Every row gives one point. The ring and each string are closed loops that go straight from each point to the next, and from the last back to the first. Before rounding, they use only three directions, however many columns there are. How many times does the string pass through the ring? Passing back the other way cancels.
(in the rows, 128 means zero)

Ring (10 x 3):
[[169 111 157]
 [153 143 154]
 [126 152 134]
 [111 142 120]
 [ 95 111  97]
 [ 97  68  75]
 [117  44  70]
 [140  39  83]
 [158  48 106]
 [171  74 137]]
String (30 x 3):
[[148 135 110]
 [135 102 128]
 [131 106 158]
 [131 106 142]
 [133 112 124]
 [124 126 151]
 [116 162 153]
 [110 180 138]
 [116 177 108]
 [109 173 113]
 [ 99 165 129]
 [107 126 138]
 [119 100 135]
 [111 114 141]
 [104 150 137]
 [108 182 123]
 [119 179 115]
 [133 145 104]
 [132 123 120]
 [128 119 149]
 [132 139 166]
 [144 170 165]
 [155 179 155]
 [158 167 125]
 [140 112 115]
 [139 106 146]
 [141 109 175]
 [161 154 183]
 [166 173 165]
 [161 168 139]]
Times through: 3
String, 20 rows:
[[134   7  50]
 [154  52  59]
 [156  80  79]
 [143  86 110]
 [167  93 104]
 [175 108 111]
 [153 106 120]
 [141  94 140]
 [148 113 181]
 [150 160 175]
 [134 176 167]
 [116 125 161]
 [107 120 146]
 [ 85 140 117]
 [ 80 131  79]
 [100 112  64]
 [112  92  78]
 [113  71 100]
 [110  47 103]
 [114  21  72]]
Times through: 2

Ring, 10 rows:
[[144  84 153 144 188 148]
 [149  93 166 147 200 162]
 [144 112 179 151 198 166]
 [125 132 185 154 177 150]
 [101 143 184 156 143 122]
 [ 79 144 173 155 110  89]
 [ 69 132 148 148  89  65]
 [ 75 117 129 141  92  62]
 [101  94 119 136 122  85]
 [123  84 130 138 154 113]]
String, 27 rows:
[[102 125 123 135 131  99]
 [ 73 146  94 127  88  61]
 [ 58 149 122 139  72  50]
 [ 41 143 183 164  57  41]
 [ 55 131 207 172  79  62]
 [ 91 119 177 157 123  97]
 [ 92 132 138 142 121  93]
 [ 87 145 109 130 110  82]
 [ 82 140 120 136 105  78]
 [ 90 129 133 140 116  88]
 [ 92 115 165 152 123  95]
 [ 72 112 173 159  95  69]
 [ 63 105 170 159  79  52]
 [ 81 100 173 159 105  75]
 [103 114 139 142 133 101]
 [101 117  95 126 123  87]
 [ 96 106  74 119 110  70]
 [ 91  83  93 129 101  60]
 [ 95  82 128 141 114  75]
 [ 99  90 166 154 128  94]
 [105 105 139 142 133  99]
 [108 117 100 126 133  97]
 [ 99 115  70 117 115  77]
 [ 81 104  95 129  91  55]
 [ 63  99 132 146  72  40]
 [ 72 105 161 155  91  63]
 [ 87 113 159 151 113  84]]
Times through: 3

Ring:
[[196 124 138 158 123 133 107 137  84]
 [187 167 134 138 179 165  81 119 140]
 [138 189 129 123 200 170  96 106 174]
 [ 64 179 113 121 164 143 149  99 168]
 [ 49 155 106 130 123 121 174 104 139]
 [ 80 117 113 150  79  98 183 122  87]
 [152 104 132 164  83 105 149 139  62]]
String, 21 rows:
[[106 137 126 145 119 119 154 121 109]
 [ 54 137  77 135  80 112 179 103 117]
 [ 82 147 102 135 115 125 158 108 127]
 [ 89 151 118 136 132 127 153 113 130]
 [ 58 166  92 124 131 134 159  97 153]
 [ 95 159 106 131 137 137 142 107 141]
 [107 155 140 138 154 132 143 119 132]
 [ 52 180 124 121 171 139 157 101 171]
 [ 23 190  95 111 162 143 164  86 188]
 [ 36 176  88 117 140 137 164  90 169]
 [ 73 159  95 128 126 132 154 102 143]
 [ 13 155  71 122  96 116 192  91 145]
 [ 10 133  90 135  77  95 212 104 116]
 [ 59 130  80 138  73 107 182 106 108]
 [104 137 106 142 107 122 152 115 111]
 [119 135 138 148 127 120 148 127 106]
 [104 100 141 163  77  87 184 139  62]
 [ 94  85 106 165  31  77 196 133  45]
 [102 112 100 152  67 102 170 122  79]
 [110 129 113 147 101 116 155 120 100]
 [107 126 138 151 113 109 163 129  95]]
Times through: 2
String (28 x 9):
[[150 129 130 152 117 125 132 129  94]
 [167 122 116 155 100 126 124 129  85]
 [206 103 127 167  87 120 114 142  56]
 [223  96 141 174  88 117 111 150  45]
 [199 106 165 170 115 115 123 152  59]
 [162 125 155 158 129 121 131 139  87]
 [149 130 127 151 116 125 132 128  96]
 [153 119 114 155  93 120 135 128  83]
 [163  88 114 169  51  98 151 140  42]
 [148  84 140 173  60  87 168 148  37]
 [127  85 142 172  59  81 181 147  40]
 [ 95  85 101 164  29  78 195 132  45]
 [ 89 115  90 149  63 102 175 117  85]
 [105 138 102 141 105 123 150 114 112]
 [113 138 135 146 128 121 150 124 110]
 [ 75 123 134 149 101  98 185 126  95]
 [ 42 119 114 146  77  88 206 119  93]
 [ 35 124  87 140  65  94 203 109 102]
 [ 62 131  90 139  82 107 181 109 109]
 [ 98 138 111 141 110 120 156 116 113]
 [103 134 125 145 115 117 158 122 107]
 [ 98 121 142 153 106 102 173 131  89]
 [ 77  88 123 164  45  73 207 136  50]
 [ 99  90 109 163  41  82 190 133  51]
 [120  93 109 163  49  91 173 133  53]
 [147  83 132 173  53  86 168 146  35]
 [159 101 152 168  93 102 150 147  56]
 [152 123 149 157 121 118 138 137  86]]
Times through: 0

Ring (10 x 12):
[[132  95 142 132 148 128 167 121 117 180 174  95]
 [119 101 165 136 162 113 154  98 131 169 156 120]
 [106 113 177 131 157 102 135  86 150 155 144 131]
 [ 95 133 175 113 128  98 110  85 173 136 142 122]
 [ 88 145 167  96 103  93 103 106 189 130 134 116]
 [ 84 149 163  83  90  83 110 132 199 132 119 119]
 [ 83 146 157  70  84  68 135 180 204 147  93 130]
 [ 99 129 145  79  94  80 159 194 180 166 105 120]
 [115 116 135  94 106 101 168 181 154 176 134 102]
 [131 101 130 116 127 124 172 150 125 182 168  87]]
String:
[[106 128 152 107 113 111 124 111 162 147 156  99]
 [ 98 128 163 101 118  90 135 132 173 152 125 124]
 [ 71 154 180  79  97  63 108 136 216 129  90 146]
 [ 70 166 166  66  69  71  93 141 224 119 103 123]
 [ 95 147 145  82  79 101 112 136 187 136 142  94]
 [107 133 141  95  95 112 126 132 166 148 156  89]
 [ 84 139 164  77  99  64 143 177 199 152  87 142]
 [ 66 149 173  51  84  25 159 235 230 157  29 176]
 [ 75 143 161  53  82  35 169 245 218 166  40 163]
 [105 130 130  72  79  88 164 210 176 170 115 103]
 [120 120 127  99  98 122 148 151 147 164 166  78]
 [117 119 137 106 110 119 143 134 148 161 164  87]
 [109 112 151  99 124  86 175 180 158 179 113 128]
 [134  95 127 114 128 120 188 173 122 192 158  91]
 [149  88 115 129 133 150 178 138  98 190 203  60]
 [150  93 114 135 130 164 158 107  95 178 226  46]
 [123 114 138 118 121 130 140 113 136 161 180  81]
 [114 102 166 125 157  96 167 131 141 176 130 134]
 [118  86 182 147 192  95 179 109 125 185 129 153]
 [115  92 184 148 189  99 164  91 129 175 137 148]
 [127 102 156 145 157 138 134  64 119 159 194  91]
 [119 114 152 128 135 128 129  85 137 153 180  92]
 [104 121 165 114 133 100 136 113 160 154 139 121]
 [ 85 127 198 118 154  72 126  94 180 144 104 164]
 [ 85 137 195 121 143  88  96  58 182 126 131 143]
 [102 139 160 117 113 126  85  54 165 123 184  86]]
Times through: 5
String (31 x 12):
[[ 88 133 194 123 147  90 102  61 178 130 132 143]
 [110 131 153 119 116 132  98  64 154 132 189  80]
 [107 130 153 110 113 117 114  95 161 141 166  93]
 [105 139 149 107 100 125  96  80 166 129 180  80]
 [ 87 157 160  92  84 107  76  81 195 112 158  93]
 [ 73 157 176  80  91  70 100 126 214 124 102 135]
 [ 74 151 176  78  96  62 117 148 212 135  88 145]
 [ 94 136 158  91 103  89 128 140 182 146 123 118]
 [102 136 144  92  93 106 123 133 173 145 149  94]
 [ 91 149 143  72  71  91 120 161 195 140 126 100]
 [ 64 157 170  48  73  32 143 222 235 147  40 164]
 [ 64 153 170  46  76  24 157 242 235 156  26 173]
 [ 88 140 147  63  78  65 155 213 200 160  85 129]
 [111 128 129  85  86 107 147 172 165 161 144  87]
 [113 122 139  99 105 111 144 146 156 160 152  93]
 [100 122 154  90 113  77 165 183 173 170 102 132]
 [110 113 142  89 112  83 184 205 160 184 107 124]
 [132 100 119 103 112 118 188 190 128 192 155  85]
 [143  96 111 117 117 144 175 155 110 187 193  60]
 [144  85 122 124 138 131 196 166 105 200 173  83]
 [120  98 152 118 147  98 183 159 136 187 130 125]
 [117 109 150 116 134 108 158 134 142 170 148 110]
 [121 111 144 118 128 121 147 120 138 165 167  94]
 [108 114 162 113 137  95 154 134 154 166 130 127]
 [107 103 178 125 163  84 167 131 149 174 113 151]
 [118  90 182 148 189 100 168  95 126 178 138 146]
 [119  95 178 150 183 112 152  74 124 169 157 131]
 [127 109 145 135 138 142 128  73 124 155 201  77]
 [109 119 158 115 130 108 136 111 153 155 151 110]
 [ 95 122 180 113 143  80 141 120 171 155 112 147]
 [ 88 125 195 120 154  77 126  91 177 144 110 159]]
Times through: 1

Ring:
[[124 144 134  70  94 170 100 128 121 142 102 136 173 182]
 [132 122 110 127 118 120 129 118 138 144 125 139 137  93]
 [133 112  97 162 135  84 153 103 146 139 142 147  97  49]
 [139 109 102 190 151  87 148 128 146 131 135 137  85  50]
 [133 123 119 158 140 117 132 135 135 127 119 136 100 110]
 [117 143 132  95 112 137 127 104 124 128 114 152 112 176]
 [113 151 137  64  96 155 117 100 119 133 109 153 137 201]]
String, 27 rows:
[[131 122 113 151 134 108 138 120 138 132 126 142 102  96]
 [129 117 107 176 148  82 157 106 142 126 137 151  64  75]
 [140 118 119 184 153 116 128 157 137 124 116 127  95  96]
 [142 124 129 160 140 148 105 176 131 128 101 117 132 129]
 [138 128 129 138 129 152 105 164 129 132 102 121 143 139]
 [130 131 126 125 123 140 117 136 129 133 111 135 129 140]
 [131 136 134 115 119 158 105 149 125 132 101 129 144 163]
 [124 133 123 114 117 129 128 112 130 134 119 146 119 138]
 [129 139 135 102 112 163 102 146 123 135 100 130 154 171]
 [114 157 147  48  89 178 101 115 113 133  97 146 157 231]
 [103 163 143  25  78 163 118  75 113 134 109 165 141 237]
 [108 150 130  58  92 137 132  72 122 135 121 166 123 187]
 [126 134 124 106 112 138 121 118 129 137 115 142 134 143]
 [125 133 121 110 114 129 128 110 131 136 120 146 126 134]
 [113 143 123  68  94 132 132  78 127 141 124 160 133 160]
 [126 140 127  71  92 165 102 124 125 147 107 135 180 162]
 [142 129 128 107 108 178  84 174 128 148  95 110 199 140]
 [139 125 121 125 118 152 104 155 132 143 107 121 165 120]
 [140 123 120 135 123 147 106 158 133 141 108 120 158 113]
 [145 113 109 153 129 131 114 156 140 146 117 119 156  73]
 [126 107  80 165 134  42 186  53 155 142 167 169  64   7]
 [124 113  91 159 134  58 176  66 149 137 157 165  67  39]
 [126 119 102 149 131  84 157  89 143 135 142 156  85  72]
 [137 118 112 155 134 117 128 136 138 136 122 132 121  88]
 [147 104 102 198 153  97 137 151 147 135 129 125 105  39]
 [151  99  99 221 164  90 139 161 150 133 129 121  95  23]
 [142 116 114 169 141 122 123 154 138 134 117 124 122  86]]
Times through: 0

Ring:
[[160 121 121 123 139  95 111 171 129 121 175 112 163  80]
 [129 101 131 124 130 123 119 209 143 128 136 146 116  92]
 [111 104 143 131 114 148 125 187 151 132 104 160  77 119]
 [110 138 149 136 111 157 135 120 142 132  95 148  69 146]
 [139 174 135 132 133 126 136  75 118 124 135 109 124 134]
 [162 154 124 127 140  99 119 110 118 120 171  98 163 101]]
String (30 x 14):
[[167 177 118 123 156  91 129  91 103 117 180  84 180 101]
 [141 169 124 122 157 112 141 119 108 122 150 109 146 111]
 [141 135 132 129 128 119 122 137 132 125 144 122 127 110]
 [168 127 127 130 123  97 103 131 134 121 175 104 160  92]
 [184 119 121 128 125  80  92 139 133 118 198  94 185  75]
 [184 130 111 120 149  69 103 159 119 115 208  89 204  63]
 [176  97 123 127 119  85  88 176 144 120 191 109 172  69]
 [162 100 126 127 121  98  97 180 144 122 172 120 153  79]
 [159  95 119 120 138  91 103 218 138 121 178 124 164  63]
 [135 121 118 115 161 106 131 218 122 123 155 133 148  78]
 [123 137 124 118 158 121 141 189 120 125 136 136 128  98]
 [131 129 133 127 132 125 127 161 133 126 134 133 118 108]
 [138  83 136 130 108 123 102 202 157 128 140 146 112  93]
 [130  76 136 128 111 127 105 225 159 130 132 156 104  90]
 [139  99 138 132 108 125 106 173 152 128 137 139 111 103]
 [131  73 138 130 105 128 102 220 162 130 132 156 101  92]
 [117  82 133 122 129 131 120 249 151 130 124 164 101  88]
 [119 115 129 121 144 128 133 211 134 128 128 149 112  97]
 [126 133 130 123 143 125 134 174 127 126 132 136 119 106]
 [123 137 123 117 160 120 142 195 119 125 136 136 129  96]
 [131 138 130 124 141 122 132 159 126 125 137 129 124 107]
 [148 109 131 129 120 113 108 169 143 125 152 128 132  95]
 [173  87 121 126 121  85  87 198 146 120 190 115 171  63]
 [175 113 116 122 139  79 100 179 130 118 195 103 185  65]
 [162 144 116 120 155  89 121 152 115 118 181 101 177  82]
 [137 157 125 122 152 115 138 138 115 123 146 117 139 108]
 [142 142 130 127 136 117 126 137 126 124 146 119 133 108]
 [145 131 133 130 124 117 117 137 134 125 147 121 130 108]
 [172 125 130 133 114  97  97 117 138 121 176 102 158  96]
 [177 151 123 129 132  88 107  96 121 117 187  86 178  96]]
Times through: 4
String, 14 rows:
[[166 137 130 132 119 102 105 108 132 121 170 101 154 103]
 [141 148 130 127 136 118 128 127 124 124 145 117 132 112]
 [141 181 126 124 156 114 144  97 105 121 148 104 145 119]
 [138 197 130 127 152 122 149  63 102 122 139 100 135 135]
 [124 192 141 134 134 143 150  52 113 126 113 114 102 155]
 [106 182 139 128 146 151 161  97 113 129  99 132  89 150]
 [121 145 138 130 130 138 136 132 130 128 117 135 100 128]
 [123 106 151 140  89 150 111 138 160 132 107 150  73 133]
 [108 109 158 143  83 167 119 132 164 136  84 162  47 149]
 [102 125 162 145  83 176 127 103 160 137  73 160  36 165]
 [126 136 149 140 101 147 122  99 145 130 110 135  83 143]
 [143 134 144 139 101 131 112  95 144 127 132 122 107 131]
 [157 172 136 136 120 116 121  49 122 122 152  95 138 132]
 [166 160 129 132 128 102 115  79 121 120 169  92 158 112]]
Times through: 0
